Each row is a point. To make a cloud, some directions were put in groups of two or more. Within a group, all points are equally far from the middle, so they leave a hole (a ring in 2 directions, a hollow ball in 3). The other directions are filled evenly. Then the cloud was stretched, turned, moved and blurred a little. Count the holes, and give their numbers of directions, smallest first.

Cloud (15 x 2):
[[-5.3 -4.2]
 [ 2.6  4.8]
 [-5.6 -3.9]
 [ 1.7 -5.8]
 [ 2.6  4.9]
 [ 3.8  4.1]
 [-6.0 -3.1]
 [-1.9  5.2]
 [ 5.4  2.1]
 [ 3.1 -5.0]
 [-2.6 -5.9]
 [ 0.9 -6.0]
 [ 5.4  1.9]
 [-5.2 -4.3]
 [-3.4 -5.7]]
Holes: 1 (2)

Cloud (13 x 2):
[[ 7.6 -0.1]
 [-5.6  1.4]
 [ 0.6 -5.8]
 [-3.6 -3.5]
 [-4.6  4.1]
 [-5.7  1.6]
 [-4.6  4.1]
 [-3.7 -3.5]
 [ 7.5  1.1]
 [-3.6  5.2]
 [ 5.5 -4.6]
 [-5.5  0.2]
 [-3.0 -4.1]]
Holes: 1 (2)

Cloud (14 x 2):
[[ 3.6  0.2]
 [-0.4  3.6]
 [ 0.7  4.7]
 [ 0.7 -3.5]
 [-5.0  4.7]
 [-3.8  6.0]
 [ 5.2 -6.6]
 [ 0.6  0.0]
 [ 0.5  5.2]
 [-1.3 -6.5]
 [ 1.6 -7.3]
 [ 6.0 -8.0]
 [ 0.3  0.7]
 [ 5.4 -6.5]]
Holes: 0

Cloud (19 x 3):
[[-5.4  7.2  0.1]
 [ 3.0  6.1  2.2]
 [-0.3  5.1  5.1]
 [-1.2 -0.5  6.5]
 [-6.5 -4.4  2.1]
 [-3.9 -0.7 -5.5]
 [-8.2  0.2 -2.4]
 [-3.3  5.8 -5.3]
 [-3.2 -5.5 -0.3]
 [-4.4  3.7 -5.9]
 [-6.5 -0.1  5.3]
 [ 1.3 -4.5  0.5]
 [ 2.7 -3.0  2.4]
 [-8.8  1.5 -1.3]
 [ 3.9  2.3  3.5]
 [-7.0  5.0  2.3]
 [-3.9  7.8  1.3]
 [-6.7  3.9 -4.0]
 [ 2.9 -2.9  1.6]]
Holes: 1 (3)

Cloud (20 x 3):
[[ -1.5   2.1   4.9]
 [ -3.8  -2.9  -0.4]
 [  4.3   2.3   1.3]
 [  2.5   0.5  -9.1]
 [  1.6   0.2  -9.4]
 [  5.2  -4.4  -3.8]
 [ -6.2   3.4  -0.9]
 [  1.9   0.3   7.2]
 [  7.2  -2.9  -1.2]
 [  5.7  -2.2  -4.1]
 [ -4.8   0.9  -8.1]
 [  1.2   1.3 -10.3]
 [ -6.8   3.8  -2.2]
 [ -3.6  -2.8   3.0]
 [  1.9   1.8   5.2]
 [ -2.9  -3.7   5.1]
 [ -3.7  -0.8   3.9]
 [  2.8  -5.7  -3.5]
 [ -3.9  -2.5   2.0]
 [  8.8  -4.8   2.4]]
Holes: 1 (2)

Cloud (31 x 4):
[[-1.5 -1.1  6.1  4.2]
 [-1.6 -6.2 -2.1  5.8]
 [-4.4  6.6  0.6 -1.4]
 [ 5.8  3.6  4.0 -6.4]
 [ 8.6 -4.0 -1.1  0.7]
 [-1.2  3.8  4.2  5.8]
 [-1.2 -1.4 -1.0  8.5]
 [ 6.0 -3.9 -4.7 -2.8]
 [ 3.3  5.8  1.1  5.9]
 [-0.2  5.5 -5.0 -3.6]
 [ 3.2 -2.2  6.6 -4.1]
 [ 3.0 -3.4 -3.1 -6.9]
 [-4.9  2.4 -5.3  1.0]
 [ 6.7  2.8 -4.1  3.3]
 [-3.3 -6.9 -2.9 -0.8]
 [-3.2  4.5  4.8  2.8]
 [ 6.7 -5.1 -3.6 -1.1]
 [-0.8  6.5  4.0  3.7]
 [ 6.4 -3.8  5.4  0.4]
 [ 4.2 -0.1  4.7 -7.1]
 [-3.6 -3.5  2.9 -4.7]
 [ 3.6  4.5  0.2 -7.7]
 [-5.3 -3.4  1.3 -3.5]
 [ 8.1 -3.1  4.0  0.3]
 [ 3.4 -0.7 -2.7 -7.9]
 [-3.3 -3.7 -3.8  6.0]
 [ 7.0  4.4 -1.2  4.3]
 [-1.1 -6.2 -1.8 -5.0]
 [ 7.5 -5.6  0.3  1.4]
 [-4.5 -0.2  5.3 -0.6]
 [ 4.2  1.5 -6.3 -3.7]]
Holes: 2 (2, 2)

Cloud (30 x 4):
[[ 6.1  6.7  6.5 -6.1]
 [-2.3 -1.1 -4.0  2.6]
 [-1.7 -2.6  7.3 -2.9]
 [ 7.5  2.8 -1.3  2.8]
 [-3.1  2.4  1.0 -4.9]
 [ 3.9 -1.9  3.3 -7.7]
 [ 7.8 -0.5 -0.9  2.0]
 [ 1.5  6.9 -2.6 -3.2]
 [-0.4 -4.5 -2.8 -0.9]
 [-3.8  2.5  3.4 -4.4]
 [-1.5  7.8  6.0  0.8]
 [-0.3  4.0 -2.4  6.7]
 [ 4.7 -3.7 -0.9 -4.4]
 [ 7.9  1.3 -1.2  2.3]
 [ 7.3 -1.4 -0.9 -4.5]
 [ 4.9  6.2  7.8 -0.9]
 [ 6.3 -1.7  0.3 -6.2]
 [ 6.7 -1.9  0.6  3.6]
 [ 1.0 -6.0 -2.2  2.1]
 [-4.5 -2.6  4.9  5.1]
 [-3.3  2.5  1.4 -4.9]
 [ 2.8  5.8  1.6  6.5]
 [ 2.7 -2.2  8.1  0.3]
 [ 6.1  8.0  1.8 -6.8]
 [ 0.2 -5.8  3.5  5.5]
 [ 0.6  7.2 -0.9 -4.5]
 [ 5.5  2.9  7.7  0.8]
 [ 0.6 -5.0  5.3  4.5]
 [ 2.6 -3.5  6.3  3.5]
 [ 3.9 -2.5  2.0 -7.3]]
Holes: 2 (2, 2)

Cloud (53 x 6):
[[-3.6 -3.9  7.1 -4.0 -0.6  6.6]
 [-0.7  0.9  3.1 -5.8  9.2  7.1]
 [-8.6  1.8  0.3  3.5  4.4  7.7]
 [ 5.8  1.9 -0.1  5.1  5.0  8.3]
 [ 0.7  0.6 -0.1 -5.4 -6.5 -0.5]
 [-6.9  0.8 -3.0  5.4  4.1 -0.6]
 [-6.0  4.9  0.7 -3.2  4.8 -1.1]
 [-8.7  3.3  1.0 -5.4  4.4  4.7]
 [-5.7 -2.4  5.1  2.9  3.8 -2.8]
 [ 3.5  4.8 -4.0 -5.1  0.7  5.0]
 [ 4.7 -6.8  0.2 -1.4 -1.9 -1.7]
 [-1.4  4.7  0.8 -4.5  5.1 -3.0]
 [ 6.3 -5.9  0.8  1.2 -1.3  6.0]
 [-1.4  7.2  0.5 -4.2  2.8 -0.6]
 [ 0.5  4.1 -6.5 -2.2  5.8  7.0]
 [ 6.8  1.3 -5.2 -1.1 -1.7 -1.7]
 [ 7.5  0.9 -3.4 -1.6  0.1 -2.6]
 [ 5.9  2.9 -6.2 -0.9 -0.3 -0.6]
 [-2.9 -0.3  1.6 -4.7  7.5 -3.4]
 [ 8.7 -1.8  0.1  1.2  0.6  7.2]
 [-3.1  8.1  2.2 -1.0  3.3  5.1]
 [ 5.3  3.4 -1.6 -4.7 -0.2 -2.8]
 [-0.5 -4.9 -1.1  3.2 10.1  3.7]
 [ 5.8  1.8  2.3  7.6  5.6  0.6]
 [-2.3  6.7  1.5  1.2  3.7 -2.2]
 [-4.1 -3.3 -4.7 -3.4  5.7 -2.1]
 [ 2.6  4.2 -4.9 -3.1  4.6  7.8]
 [ 0.7  5.8 -1.5  5.8  3.4 -1.7]
 [ 0.4 -6.9  1.3  7.0  0.0 -0.1]
 [ 0.5 -5.0  9.0 -1.5 -2.1 -0.2]
 [-1.5  1.1  6.4 -0.8  7.9 -1.8]
 [ 3.6  4.5 -7.1 -1.5  1.9  3.3]
 [-3.5 -4.6  5.6  5.7  1.1  6.3]
 [ 2.2 -5.6  1.3 -3.7 -2.8 -3.4]
 [-4.3 -3.5 -7.0  0.6 -1.6  2.8]
 [-7.3 -1.0 -3.5  5.4  1.7 -0.1]
 [ 7.7 -3.6 -0.6 -1.5 -2.3 -2.7]
 [ 6.4 -0.6  4.1 -4.5 -1.3  6.8]
 [-1.6 -1.2 -4.4  5.1 -5.7  3.0]
 [-5.5 -3.6  1.5  5.5  2.9  8.8]
 [ 1.9 -4.9  5.2  7.2 -2.1  4.8]
 [ 5.3 -2.2  1.7  7.8 -4.0 -2.4]
 [-5.7  1.9  5.0  2.5  7.1  8.1]
 [ 0.5  4.0  1.2  3.8 -7.3  0.9]
 [-6.6 -2.6  0.7 -6.7  1.2  7.4]
 [ 0.5  7.2  0.2  4.0  1.3 -1.4]
 [ 3.4 -7.9  1.9 -2.3 -0.3  0.1]
 [ 5.7  1.5 -4.1  5.8 -3.6 -1.4]
 [ 4.0 -1.6  9.9 -0.1 -3.3  3.6]
 [ 3.6  4.1 -1.4  5.0  4.3  9.3]
 [ 4.2  2.1 -0.7  7.1  5.9 -1.6]
 [ 1.5  6.7  2.6 -5.3  1.2  6.4]
 [-5.6 -3.4  7.8  2.2  2.8  5.9]]
Holes: 3 (2, 2, 2)

Cloud (48 x 6):
[[ -5.4   6.1   4.2  -4.6  -3.4   6.5]
 [ -2.6  -1.8   7.4   1.7   0.6  -0.3]
 [ -2.0   2.5  -1.5 -10.5  -1.6   1.2]
 [ -3.6  -3.3   2.4  -6.1  -5.5  -4.4]
 [ -7.8  -3.5   0.7  -1.2  -0.6  -9.8]
 [ -3.3  -2.8  -3.3  -7.6  -2.1  -6.6]
 [  5.6  -3.3  -5.3  -3.3  -8.0   6.6]
 [ -3.0  -3.9   1.0   3.4  -4.8   0.9]
 [  0.3   0.8   8.4  -4.0   0.1   1.8]
 [ -1.8  -1.1   4.0   6.3   0.4  -0.2]
 [ -5.6   5.1  -1.9   2.9  -3.8  -8.9]
 [  3.1   1.9   3.4  -0.7   5.5  -4.5]
 [ -7.7  -3.7  -3.1  -5.1  -2.5  -3.6]
 [ -0.8   6.2  -6.2  -4.4  -0.4   2.2]
 [  0.8   1.1   3.7  -9.2   1.7  -4.2]
 [ -0.8   6.1   0.6  -0.5   4.3  -0.1]
 [  3.5   3.2   1.8   5.8   1.5  -0.9]
 [ -2.5   2.4  -1.3   7.1   0.6   4.1]
 [  3.1  -2.8  -9.3   0.9  -7.0   5.6]
 [ -4.4  -4.7  -1.9  -0.8  -4.5  -9.3]
 [ -5.0   1.1   4.2  -1.7  -5.1   3.4]
 [ -1.7   0.8   2.5  -0.5   5.6   3.3]
 [ -4.1  -2.3   3.4  -7.0  -5.8  -7.7]
 [ -1.8   6.2  -3.3  -2.3   2.3  -3.9]
 [ -0.1   1.0  -4.4   3.4   3.1   1.5]
 [ -0.8   1.9   1.9  -7.7   3.3  -1.9]
 [ -3.1  -1.6   4.4  -1.0   3.6   5.3]
 [ -7.8   3.7   6.3   1.7   0.6   1.2]
 [ -4.5  -4.1   1.0   0.6  -5.3  -0.9]
 [ -6.4  -1.4  -3.2   3.1  -6.1   2.8]
 [ -5.1  -0.9   7.4  -2.9   2.3  -3.6]
 [ -2.6  -1.0   1.3   4.8  -4.0   8.9]
 [  1.8   2.6   3.9   5.2  -3.0  -4.5]
 [ -1.0   2.4  -4.2   2.4  -7.1   3.5]
 [ -1.2   2.8   0.6  -3.9  -8.0  -1.6]
 [ -2.1   8.2   7.2   1.1   0.4  -8.0]
 [  6.2   0.8  -3.7  -5.9  -3.0  -4.9]
 [ -3.8   3.3   9.6   0.7   2.4  -5.0]
 [  4.7   1.8  -1.8  -7.7  -4.1   1.5]
 [  0.1   0.0  -5.2   4.0  -1.8  -5.1]
 [ -1.0  -1.2   3.7   3.6  -1.2  13.0]
 [ -1.6   0.8   7.6  -4.9   2.7   0.1]
 [  0.9   4.8   8.0  -0.1  -2.2  -2.0]
 [ -6.0  -3.1  -5.5  -1.3   0.2  -2.3]
 [ -3.5   3.7   8.0  -6.3   0.4   0.1]
 [  7.5   2.4   1.1  -6.9  -3.1  -2.1]
 [  3.7  -5.7  -5.9  -5.7  -5.2   8.8]
 [ -1.1  -2.6   4.2   0.6   1.6  11.9]]
Holes: 1 (4)

Cloud (83 x 8):
[[ -2.1   2.3  -1.9   2.5  -3.4  -7.5  -7.2   0.8]
 [  0.0  -2.9   0.4  -5.8  -1.3  -2.6  -2.9   1.8]
 [ -4.9  -4.4  -9.6   3.1   0.4   1.6   6.1   2.6]
 [  5.6  -2.1  -1.4   7.7   4.4  -3.9   6.3  -0.6]
 [  1.7   3.4  -9.9   1.3  -0.5  -5.1   3.0   0.8]
 [  1.1   6.7   3.5   3.4  -4.0  -3.7   0.0   6.3]
 [ -4.3  -6.5   2.2  -3.6   2.5  -2.8  -1.6   1.3]
 [ -3.3  -4.7   0.5  -2.8   1.2  -5.6  -1.7   4.4]
 [ -3.7  -3.0   1.6   3.2   1.7   2.7   3.1   9.8]
 [ -1.1  -8.3  -5.4   2.4  -0.5  -3.1  -5.3   7.9]
 [  3.1   1.9  -2.6  -0.8  -7.9  -5.9  -2.6   0.6]
 [  1.9   3.2  -0.9   1.4  -8.1  -5.7   4.1   6.1]
 [  2.3   3.3   6.7   3.4  -4.3  -3.0  -4.5   3.5]
 [ -2.8   2.9   6.0  -0.8  -1.3   1.8   1.6  -5.6]
 [ -1.0  -6.4   2.6  -1.2   2.0  -6.0   0.5  -1.9]
 [ -4.5  10.0  -6.5   2.7   0.0   3.5   9.7   0.3]
 [ -2.0  -7.8   2.1   0.6  -7.3  -5.2   0.5   2.8]
 [  2.8  -1.5  -1.7  -0.9  -6.1  -7.6  -3.2   2.5]
 [ -2.3   7.2   1.3  -1.0  -4.1   4.7   8.9  -1.6]
 [ -1.4  -1.4  -3.0   1.6  -1.5   5.9   0.2  12.6]
 [ -2.2  -3.8   2.2   3.1  -0.2  -1.9  -7.2   8.5]
 [  4.9   1.1  -5.6  -0.9   3.4   2.0   2.7  -5.1]
 [ -1.6   5.0   0.9   4.7   2.8  -0.6   4.8  -2.2]
 [  1.8   4.3  -4.7   0.6  -1.4   4.5   6.5  -5.0]
 [  8.7  -1.5  -1.6   7.8   1.4  -0.3  -2.6   7.1]
 [  5.1  -3.4  -0.4   3.2   7.0   4.3  -4.9  -2.0]
 [  0.6  -0.1   2.2   3.7  -8.5   4.8  -2.9   7.1]
 [  0.9  -2.5   5.7  -4.2  -2.7  -2.1  -4.8  -1.8]
 [ -2.6  -5.4  -4.9   2.2  -0.6  -2.0   9.1   2.6]
 [  0.1  -1.7   0.1   9.0  -4.5   0.9   2.1  -2.3]
 [ -1.0  -5.6   0.1   0.3  -7.5  -5.9  -2.4   5.2]
 [  2.5   9.8  -3.3   4.7  -6.2   2.2   1.6   0.4]
 [  3.6   6.2  -1.6   7.0  -3.9  -4.5  10.9  -1.9]
 [  5.6   1.3   0.5   3.1  -3.9   1.5   4.5   9.1]
 [  4.9   2.6  -1.9   7.6  -6.1   2.6  -0.2   2.1]
 [  0.9  -5.3   2.4  -3.2   1.0   3.7  -9.6   1.6]
 [ -0.3  -2.5  -8.4   0.9   1.4   4.0  -0.1   6.1]
 [ -1.7  -2.4   1.3  -2.0  -7.0  -2.5  -8.1   0.2]
 [  6.9  -1.0  -4.3   4.8   1.0  -9.2  -1.3  -3.9]
 [  2.3   3.7  -1.8   2.2  -0.5  -3.3  10.7   4.5]
 [  2.5   8.2  -2.2  -3.4  -2.6   6.7  -0.7   2.3]
 [ -0.2   0.3  -4.6  -0.4  -1.7  -5.5  10.5  -0.5]
 [ -1.9   4.3   2.2   2.2  -1.3   0.6  -7.4   4.7]
 [ -0.4   0.7   2.9   5.7   1.9   7.6   3.9  -1.4]
 [  1.4   4.3  -6.3   4.9   4.2  -2.2   7.8   0.2]
 [ -8.5  -1.8   4.7  -2.9   0.4   0.5  -5.3   3.7]
 [  9.7  -4.8  -3.7   4.1   6.4   4.1  -0.4   0.4]
 [ -7.8   2.7   0.7  -3.4  -3.4   5.0  -9.4   0.9]
 [  3.7   4.6  -2.6   0.8   5.2   5.3  -3.1   1.8]
 [  8.9   0.0   1.0   8.0   0.7   6.3  -2.5   7.9]
 [  2.2  -6.4   4.7   4.4   3.3  -3.3  -0.7  -5.7]
 [  2.7  -1.4   2.3   6.2   0.0  -4.6   6.1   4.1]
 [  3.5  -5.6   0.4   2.3  -1.6   4.4   2.8  -6.9]
 [ -0.8  -7.6   7.3  -1.9  -1.4   0.1  -3.6  -2.5]
 [ -4.6   1.6  -0.8  -2.8  -9.8  -1.2  -2.5   3.6]
 [ -2.1   8.8  -2.8  -0.1  -1.5   5.8   7.9  -5.1]
 [ -1.3   0.9   1.8   1.5   1.0   8.3   2.4  -5.6]
 [ -6.9  -0.8  -3.3   7.4  -3.0   1.8  -3.8   3.9]
 [ -4.0  -1.2  -4.5  -1.2   2.0  11.9  -3.2   2.2]
 [ -9.0  -1.4  -5.9   5.6  -3.9  -3.7   5.6   1.3]
 [ -4.7   3.7  -0.3   4.4   1.1   1.6  -1.9  -3.7]
 [  2.5  -1.9  -8.2   2.7   3.8   2.7   3.2   1.9]
 [  3.9  -2.5  -2.1   7.5   3.2   5.2   8.5   2.5]
 [  2.3  -4.7   9.1   4.2  -6.9  -1.2  -5.9   2.5]
 [ -7.9  -4.4   1.7  -2.9  -5.3   6.2 -10.1   3.1]
 [ -0.1   7.2   1.0   1.8   4.4   2.9   4.0  -5.4]
 [ -9.7   2.4   0.3   3.2  -1.0  -3.8   3.5   0.0]
 [ -0.2   4.5   4.0   2.4   2.8   0.9   2.8  -5.6]
 [  1.3  -0.4  -5.6  -2.8  -1.1   1.2  -2.8  -1.2]
 [ -7.5  -0.9  -1.0   4.9  -2.5   2.4   7.7   6.2]
 [  1.2  -4.7   2.7  -0.3   6.3   6.7   3.2  -1.9]
 [ -8.4  -0.6   3.8  -3.4  -7.7   3.2  -1.2   1.9]
 [ -3.5  -8.1   1.5  -1.3   5.1   0.3   0.0  -3.7]
 [ -2.3  -2.0   5.7  -1.7  -6.5   6.5  -1.9   2.8]
 [ -2.3  -6.5  -6.8   2.5   5.1  -3.5   1.5  -0.8]
 [ -0.8   4.2  -8.3   6.0  -0.1  -3.0   3.8   3.2]
 [  6.2  -3.0  -0.9   7.2   1.9  -3.8   9.0   1.7]
 [  6.7   3.1  -3.4   3.5   1.0   2.1  11.7  -2.0]
 [  0.1  -4.6  -3.8   0.5  -1.2  -6.0   6.5  -4.4]
 [ -0.5  -1.7  -4.1   8.9  -4.1   1.2   2.5   1.7]
 [  0.8  -1.4  -1.8   3.8  -6.2   3.4  -2.9  -2.2]
 [  5.6  -4.2   0.6  -2.9  -2.9   1.3  -3.6   2.3]
 [ -2.9   1.5  -1.0   7.8   0.4   1.1   5.3   1.0]]
Holes: 2 (2, 4)
